Each row of a before or after table is a point. One or more steps were done to the points. Then noise was added and the rows were shuffled. The steps act on how far a point lies along the listed directions, d1 being the first. What was done? A step turns or swaps two directions, mirrors them in a line or flattens them onto one, adds a multiple of one to another, or multiplies one. Angles are multiples of 10 degrees, from the lower direction toward the higher: turns from -170 to 170, lines from 10 to 170 but not 90. Use the fewest steps. Two steps may share a direction if one is a turn and the other turns, adds or multiplies; they go together, in the order done. Otherwise the lowest direction goes first.

Directions:
(1): [-45  26]
(2): [-26 -45]
Before (9 x 2):
[[  4 -60]
 [-15  21]
 [ 30  10]
 [ 10 -23]
 [-24   2]
 [ 24  -9]
 [ -2   5]
 [-25  31]
 [-19 -38]]
After, 9 rows:
[[  4 -25]
 [-15 -23]
 [-12  21]
 [ 12  23]
 [ 27 -25]
 [-54 -35]
 [  3   3]
 [-44   1]
 [ 19  39]]
Steps: turn d1 and d2 by -60 degrees

Directions:
(1): [ 24 -42  33  33 -19  25]
(2): [-15  -8 -47  29  21  41]
(3): [ 54 -17 -36 -31  -8   2]
(4): [ 33  10  14  18  60 -14]
(5): [ -5 -25 -25  33 -10 -55]
(6): [ 26  51  -7  34 -31   4]
Before (11 x 6):
[[ -7  -9  11 -21  -5 -17]
 [ -3   3   5 -29 -18  14]
 [ 20 -36  -2 -22 -23  -4]
 [ 14   6  -9  12  -4 -17]
 [ -4  12  23 -12 -11  18]
 [ -9 -16   3 -16  -4   5]
 [ -3  -8 -12  16  14 -40]
 [ 42  15 -19  31 -10  11]
 [ 21  -4   7  10  10 -28]
 [  2  -4  14  28 -19 -16]
 [  2  16   5   3  -8 -25]]
After, 11 rows:
[[  1 -62 -18  -5   0   2]
 [ 49 -10  16  -7 -15  18]
 [  1 -31  36   4  12   7]
 [ 11  18   7   2  -8  13]
 [  5   4   3  -3  46 -21]
 [  3 -16  -3 -12  17  -9]
 [ -9   0   9 -19  11 -17]
 [ 11  23  16 -10  -2  -9]
 [-12   2  15   0 -32   0]
 [ 16 -18  15   3  18 -27]
 [ -1  14  -1 -18 -31   9]]
Steps: multiply d1 by 1.6; turn d5 and d6 by -150 degrees; turn d4 and d5 by 70 degrees

Directions:
(1): [  2   9  -9 -31  13  35 -17  60   1]
(2): [-22  12 -24  45   4   9 -41   2 -37]
(3): [-47 -16  16   4 -11 -17  38  32 -28]
(4): [ -1  37  13  36 -40  18  13  17  35]
(5): [-28  13 -19 -35 -33  37   8 -34 -14]
Before (8 x 9):
[[  8  -9  -1 -37   2  13   4  15   4]
 [-13   1   6  -7 -17  10  18 -18   6]
 [-10 -13  -5  -9  14 -15  10   4 -12]
 [ 11 -18   2  -2  17 -25  -6   3  -5]
 [  5   4  -3  -8   3   2  10 -12   6]
 [-16 -15  17  14   6 -25  12   7  -2]
 [  4  10  -1   3   3  13  -7  14  -2]
 [ 15 -14  -1  -9  11   5  -3  -5  -1]]
After, 8 rows:
[[ 16 -16   2 -16  12   2   6  -3   4]
 [ 14   1   3 -17   4  -1  18 -15  16]
 [ -5  11  -4  10   4  14  -9  17 -10]
 [-17 -15  15   7   4 -22  13   2   0]
 [  8 -18   3  -6  17 -27  -2   5  -3]
 [  2   2  10 -18 -15  12  22 -24  22]
 [-11 -14  -6 -15  12 -14  13   0 -12]
 [ 11 -17  10 -60  -3   9  30  17  17]]
Steps: add 0.5 times d1 to d3; turn d3 and d5 by 20 degrees; multiply d2 by 2.5

Directions:
(1): [ 15  15 -27  27  30  15  19 -36   0  38  23 -16  22  -3]
(2): [ 13  31   6 -23   0  -3 -14   9  24 -28  46  -4  35  25]
(3): [-23   1 -43  36  28  -8   9  36  15 -28  -3  13  -2  10]
(4): [  3 -33 -28 -24 -11  44  -8  26  -3  22  23  29   7  -7]
(5): [  2   3  14   1   8  35   6  -1  26  13 -12  -6 -34  60]
Before:
[[  4 -15  -8 -14  -3  19  -7   4  -4   4   4  25  -1   4]
 [ -9   3  26   1 -13 -42  -6  -9 -12 -23 -29 -13  -3 -34]
 [-16  -2   3  28  -1 -24   9   7 -17  -1 -24  10 -11 -32]
 [ -3   6 -19   4   9   8  -1  12   4   4  30   4  13 -15]
 [ 11  -2  -6   9  -3  16   0   6  10  -1   3   6  -8  -9]
 [-14 -17  14  -3 -17 -21  -1  -4 -20  -6 -26  -7 -12 -37]
 [-12 -15  -8  -9  -3  20  -1  10   6  10  10  16   2   0]
 [-15  -5 -38  22  18   2  -6  31   3 -15   0  15  -2  -2]
 [-12   7  15  13   7 -30   9 -14 -12  -4 -46 -15 -26 -10]
 [-10  -1   5  -1 -13   1  -7  10  13 -14  -3   8  -5  -2]]
After, 10 rows:
[[ 12   8   2  17   0   0   5  -5   8  -4  -6  -4  -8 -17]
 [ -7  10 -25  25  17 -28  -3   4 -14 -13  -4  -1  14 -34]
 [-21 -55 -32   8   0  31  13  12 -28  47 -52  23 -45 -31]
 [-12  14   9  15   9 -19   7 -16   4  -8  -7  -7   0  -1]
 [-35 -47  -7  13  -9  12  11  19 -16  11 -61  10 -60 -19]
 [  1  16   7  14  13 -17   2 -17  -1 -10 -15   3  -6  14]
 [-12   9  -9  16   1   6   2   4  17 -14   6   6   1   3]
 [-22 -47 -13  -9 -12  23  -5  37  -1   1 -31  23 -33 -11]
 [ -1  23  16 -11  -5 -23 -11   1   4 -21  29 -10  19 -15]
 [-27 -45 -11  27 -12   3  12  19 -29  25 -52  28 -42 -45]]
Steps: turn d1 and d3 by -60 degrees; turn d1 and d5 by -70 degrees; multiply d2 by 2.5; multiply d4 by -1

Directions:
(1): [ 38  28  54   7 -17  -3 -32   2  -3 -18 -14 -15   1 -14 -19 -37  13   0
   1  26   2 -59  16  -4]
(2): [-23  42  31 -26   2  20  22  16   8  28  47 -41  12 -29  -4  -5 -21  20
  29  21 -10  26   9   1]
(3): [ 31 -28  23 -41   2  25 -18 -11 -31  12  10  21   5  -1 -11  26  60  16
  25  -2  16  28  23  13]
(4): [-26   8  11 -36 -17   6  20 -33 -48 -13   2  16   7   4   6 -25 -11 -35
  20 -49 -38 -20   9 -18]
(5): [ 22   8  -2  -5  18 -31  31   5  19 -23 -15 -14 -21  12 -20 -25  33 -47
  43  21  -8  40 -17 -22]
Before:
[[ -4 -15  -1 -30  -1  14  16 -12 -37   8  11  12   2  15  -2   5  18  -7
   29 -19  -5  22  11  -8]
 [ 20 -21   2 -21   0  25 -16 -20 -43  -4   6  31  10  13  -5  19  24  -5
   -2 -28  -4 -13  25   3]
 [-15  49  29  14 -15  -9   6  10  10 -17   3 -34   0 -27   3 -60 -39 -10
    7  21 -20 -37  -7 -20]
 [-44 -16 -32  28   0   0  -3  15  22  25  10 -11   3   3   5  25 -41  31
  -35   2  13  -5 -10  13]
 [ 15   8  12  -3  -2   8   3 -15  -8 -19  -8  17 -11  11   0 -14  27 -12
   21  -5 -13  -5  -2  -5]
 [-19 -14 -25  42  -4  10 -36  16  17   7  -5   8  16  -3  23  30 -16  32
  -53  -7  17 -12   0  26]
 [ 18 -10   7 -21  -6  -5  14 -17  -7  -8  -1 -10   5  12  -2 -12  20 -24
    7   0  -4   4   5  -2]
 [ 10  37  42 -18  -4 -10   2  -3   9  -2   4 -15 -17 -20 -13 -38  38 -19
   24  29 -10  -7 -11  -9]
 [ -4  -1  -1 -27  13  22   3  -5  -9  -3   1   6   6  -4   9  20   8  16
   11  -9   3   6   8   1]
 [ -5  -5   1  12  -2  21 -31  12   1  25  14   7  23  -7   7  40 -12  27
  -38  -9  16 -14  10  30]]
After, 10 rows:
[[  4 -21 -13  15   0  18 -15  14   0  22  10   4   4   6   6  27  -3  39
  -20   8  27   4   9  14]
 [ 13   8   2  28   0  18 -32  14   6   7  10  -3  12  -2  -1  17 -22  30
  -39  12  13 -39  15  14]
 [  8 -28  -2 -17  -7  -3 -19 -29 -24  -4 -18  45 -16   7   7   5  57 -13
   -8 -22   2  -9 -10   4]
 [ 24  -1  11  11  -2  17 -20  -6  -1  -7  -5  19  -5   6   4   5  25  19
   -1   6   7 -11   3  12]
 [ 24 -22   4  -9  -8   7 -10 -10  -1   4   1  -5   9   7   4  11  20   7
  -16   9  14  -4  11  15]
 [-46  21 -10   1   4 -19  39  10  19   6  14 -37  -7  -1 -10 -22 -37 -21
   21   7 -18  15 -16 -16]
 [-41  53  11  15  -8  -7  16  14  18  -9  10 -38  11 -15   8 -35 -40 -22
    4  -2 -31  -7  -6  -9]
 [-14   2 -13  -5  11  16  -2   4   7  -2  -4   1   6  -3  17  22 -15  24
  -12  -4   7  -7   0   3]
 [ 19 -30 -27  10   5 -30   6 -13  -3 -42 -45  27 -24  20   1 -26  35 -49
   14  -8  -3  15 -23 -24]
 [-33  32  -4  16  -6  -3  10   8   9   2   9 -15  15  -5   7  -6 -52 -21
  -23 -18 -20 -25  -9   1]]
Steps: turn d1 and d2 by 60 degrees; turn d2 and d4 by 150 degrees; turn d3 and d5 by -80 degrees
